Each row of a before or after table is a point. The points were changed in one or more steps. Then noise was added and the rows were shuffled. The steps act on how far a point lies along the listed directions, d1 being the first. What was done? A step turns or swaps two directions, mirrors them in a line or flattens them onto one, adds a multiple of one to another, or multiplies one. Angles are multiples of 10 degrees, from the lower direction toward the higher: turns from -170 to 170, lines from 10 to 170 but not 90. Use the fewest steps. Two steps may share a direction if one is a turn and the other turns, adds or multiplies; they go together, in the order done. Otherwise the lowest direction goes first.

Directions:
(1): [ 3.7  4.3 -2.8]
(2): [0.9 2.9 5.5]
Before (12 x 3):
[[ 1.6 -1.9  1.6]
 [-0.4  0.1  0.3]
 [-0.6  0.0 -1.1]
 [-0.3 -0.1 -0.9]
 [ 2.0  4.4 -6.9]
 [ 3.2  4.8 -2.8]
 [-5.4 -7.6 -7.4]
 [-0.2 -1.8 -1.9]
 [-2.3 -4.7 -3.0]
 [ 3.8  2.7 -3.3]
 [ 3.3  5.5 -5.3]
 [-5.4 -5.5 -3.2]]
After (12 x 3):
[[-4.9 -2.2  6.1]
 [-0.7 -0.7 -0.3]
 [-6.1 -3.1  4.4]
 [-1.8 -2.5  4.8]
 [-2.5 -2.8 -7.7]
 [-1.0 -3.8 -4.6]
 [-1.0 -0.7 -0.4]
 [-2.9 -0.9  5.6]
 [ 3.0 -0.8 -0.4]
 [-4.4 -6.8 -8.8]
 [-0.3  0.7  0.0]
 [-0.6 -2.0 -1.3]]
Steps: mirror d1 and d2 in the line at 70 degrees

Directions:
(1): [ 5.8 -2.1  2.5 -4.0  0.1 -4.4]
(2): [-0.7  5.7  0.2 -4.4 -5.3  0.2]
Before (12 x 6):
[[ 0.5  3.0  2.0 -2.1 -3.3 -0.2]
 [-6.5  6.2 -4.2  2.0 -5.8  5.0]
 [-5.2  6.5  2.3 -0.7 -3.5 -0.5]
 [ 3.8  3.4  0.1 -7.3 -3.4 -1.9]
 [ 0.1 -6.2 -0.1  4.7  2.3 -0.7]
 [ 1.3 -5.2 -1.2  4.5  5.4  3.0]
 [-2.3 -6.7 -2.0  4.2  3.8  2.0]
 [-3.4  5.4  1.1 -0.6 -0.5  0.6]
 [-0.5 -6.6  1.3  1.9  5.6 -2.3]
 [-6.5  4.5 -3.2  1.1 -1.4  3.9]
 [ 4.6 -3.1  2.7 -5.9  1.6 -4.1]
 [-2.7  1.5 -0.3  1.0  1.8  3.8]]
After (12 x 6):
[[-1.0 -2.3  0.9  4.1  2.0  1.6]
 [-2.3  3.4  0.1 -1.4 -0.4  3.4]
 [-6.5  0.9  0.8  5.5  2.3  0.6]
 [-7.7  2.8 -4.7  5.6 -2.5  6.1]
 [ 1.5  0.6  2.9 -6.9 -2.3 -4.2]
 [ 1.4 -6.0 -1.7  3.8  6.6  0.6]
 [ 2.5  1.2  1.9 -4.0 -5.7 -2.3]
 [ 3.9 -6.3  1.9 -2.8  4.6 -3.4]
 [-4.0  2.5  0.4  3.0  2.5  1.2]
 [ 3.7  3.9  0.7 -6.3 -4.3  0.5]
 [-6.7  4.3 -3.1  2.0 -0.8  4.0]
 [ 0.2  2.9  0.5 -7.0 -5.7 -0.4]]
Steps: mirror d1 and d2 in the line at 160 degrees

Directions:
(1): [-2.4  4.3  3.2 -0.5 -6.9 -4.3  2.3  0.0]
(2): [-2.6 -0.3 -2.3  8.2 -2.4  3.1  1.2  3.1]
(3): [ 5.7  0.9 -4.9  0.8 -4.9 -0.5 -4.1 -2.7]
(4): [ 4.5 -2.3  7.6  2.4 -1.1  0.8 -3.2  2.5]
Before (9 x 8):
[[ 0.7 -1.0 -1.4 -8.6 -0.2 -4.0 -2.4 -1.8]
 [-2.8  2.1 -0.9 -1.4 -2.2 -2.5  1.1 -4.0]
 [ 3.3 -4.6  3.3  3.5  4.7  3.5 -1.8  2.8]
 [-1.8 -0.7 -7.1  1.4 -2.6  2.9  2.8  1.5]
 [ 0.9  0.8 -5.7 -1.3 -2.1  0.6 -2.1 -1.5]
 [ 6.0 -4.8 12.2  4.3  5.9  4.2 -5.7  5.5]
 [ 2.1  1.3 -2.7  5.0 -4.2  1.3 -2.1 -1.4]
 [-0.2  0.8 -4.2  7.7 -3.7  1.5 -1.7  2.3]
 [ 1.0  3.1 -1.6 -4.1 -0.6 -5.6  3.8 -0.2]]
After (9 x 8):
[[ 5.4  1.4 -2.3 -4.9 -1.4 -3.5 -4.3 -3.2]
 [ 2.6  1.8  0.9 -5.3  0.6 -2.4 -1.7 -4.1]
 [-7.0 -3.2  1.1 -1.4  4.0  0.9  2.1  4.1]
 [ 4.1 -3.0 -5.0 -4.5  1.0  2.2 -1.4 -1.0]
 [ 3.4  3.4 12.1  6.8 -9.5 -2.3 -3.1  4.3]
 [ 5.2 -0.7  5.7  3.8 -3.7 -0.8 -2.8  2.2]
 [-3.9 -0.1 -2.9 -0.8  2.7  0.3  1.6 -3.5]
 [ 0.1 -1.7  0.1 -4.5  4.1  0.5 -1.0 -0.5]
 [-2.2  0.6 -3.7 -0.1  4.3 -1.4  5.4  2.0]]
Steps: turn d1 and d4 by -60 degrees; turn d2 and d3 by 110 degrees
